Every row gives one point. Any point is a mix of the corners, with weights that add up to 1. It lies inside the corners' shape when no weight is negative. Is each point inside? If not, which corners have a negative weight?
(in the rows, 128 means zero)

Corners:
(1): [135 170]
(2): [57 88]
(3): [182 159]
Points:
[137 154] -> inside
[134 167] -> inside
[ 75 105] -> inside
[ 78 102] -> inside
[110 112] -> outside (1)

Corners:
(1): [108 119  81  92 129 140]
(2): [128  90 171 218  89  57]
(3): [ 85 138  65 134 158 153]
(4): [140 153 104 146 169 105]
(5): [198 110 136 121 162 184]
(6): [123 127 127 161 225  96]
(7): [ 58 135 137 141  88 134]
Points:
[129 135 105 138 153 122] -> inside
[123 132 104 141 167 134] -> inside
[129 122 118 127 146 143] -> inside
[156 150  53 109 249 151] -> outside (2, 7)

Corners:
(1): [ 80  76  90  84 164  65 115  58 116 102 127]
(2): [162 132  81 199  84 153 102  61 100  51 112]
(3): [120  94 164 140 204 135 186 117 172 137 183]
(4): [178 200 152 100  56 136 143  99 113 121  98]
(5): [118 106 166  82 196  66  82  47  76  81  35]
(6): [ 67 114 108 213 116 168 116 155 127 179 166]
(7): [184 110 175  76 193  85 231 168  83 143 163]
(8): [ 48  40 171 118  65 131 145 185 191 173  78]
(9): [ 83 152  99 118 147 163  98 184 174 143 116]
(10): [168 140  80 164 153 140 141 129 229 204 101]
(11): [ 67 158 164 212 110  75  96 179  86  62 182]
(12): [107 127 141 169 153 108 207 101 127 110 105]
Points:
[132 135 127 130 109 123 135 105 124 113 112] -> inside
[121 206 130 129 144  80 121 123  79 103 111] -> outside (2, 3, 8)
[ 77  93 110 143 129 102 109  79 139 115 111] -> outside (7, 9)
[ 96 135 135 172 122 118 134 160 131 114 156] -> outside (5)
[114 110 134 120 145 124 153 122 148 137 115] -> outside (11)
[ 71  94 152 111 192  77 118 144 134 140 142] -> outside (2, 4, 12)
[143 136 151 121 137 123 164 120 130 130 134] -> inside
[135 119 128 130 147 125 133  93 130 123 102] -> outside (11)
[108 117 116 135 130 125 100 129 123 139 120] -> outside (3, 12)

Corners:
(1): [234 134 120 111 152 148  81  69 134 127 134  51 191 167 111 139  64 109]
(2): [ 71 118 170 119  80  99 127 112 164 128 175  77  88  85 166  69 102 148]
(3): [105 165 112 120  90 167 113 136 143 116  64  93 125 175  72 110 206 132]
(4): [ 41 109 158 128  99 120 103 123 171  83 136 177 125 127 143 101 141 168]
(5): [130 182 109 198 137 170  82  89 148 164 163  71 182 129 133 149 134 130]
(6): [148 172  70  46 191 178  89 203  99 157  81 142 140 165 107  86 195  69]
(7): [171 158  97 102 134 135 113  54  61 152 129 102 106 163 140 151  59 103]
(8): [114 152 226 132  94 135 137 109 112 130 107 148 102 119 170  61 107 196]
(9): [105  91 147 189 111  89 114 173 122  61 130 112 121  95 156 102 137 154]
(10): [151 103 147 152 134  78 125  68 159 122 115 151 142  74  83  98 138 143]
(11): [111 130 112 113 146 153 114  93  75 164 139  46 215 145  89 172 104 119]
(12): [169 173 122  65 140 164 125 159  74 123 169 142 114 179 144  80 249 112]
(13): [159 114 183 138 146 132 104  70 114 191 148  61 132 177 125 202  83  88]
(14): [208 169  89  93  90 133 151 210 119 151 117 142 175 188 108  95 184  88]
(15): [175 159 147 151 135 173 102 103 131 117 177  74 139  98  86 180  66 130]
(16): [120  87 146 137  90 115  93 143 123 150 146 129  73 117 135  86 129 220]
(17): [131 186  85  70 180 127 211 162 120 149 119 110 111 203 124  97 220 150]
(18): [ 88  87 143 176 135 175 149  99 144 118 159 140 105 135 114  39 108 138]
(19): [193  96 122 142 121 203 124  64 119 157 128  69 165 109 169 200  83 113]
Points:
[148 129 145 130 127 138 115 110 123 145 138  93 137 147 127 139 117 119] -> inside
[142 133 136 106 116 144 133 144 124 110 118 131 130 131 128  75 152 154] -> outside (5, 7, 13)
[145 133 128 130 129 143 114 127 118 127 120 119 137 143 117 120 142 137] -> outside (2)
[112 119 151 129 100 139 110 118 117 128 129 120 115 114 124 114 126 132] -> outside (1, 5, 17)
[140 137 141 112 121 153 120 117 106 142 127  98 125 157 135 128 118 129] -> outside (5, 10)
[144 129 135 132 126 140 120 122 122 133 142 109 138 133 134 119 125 130] -> outside (3)
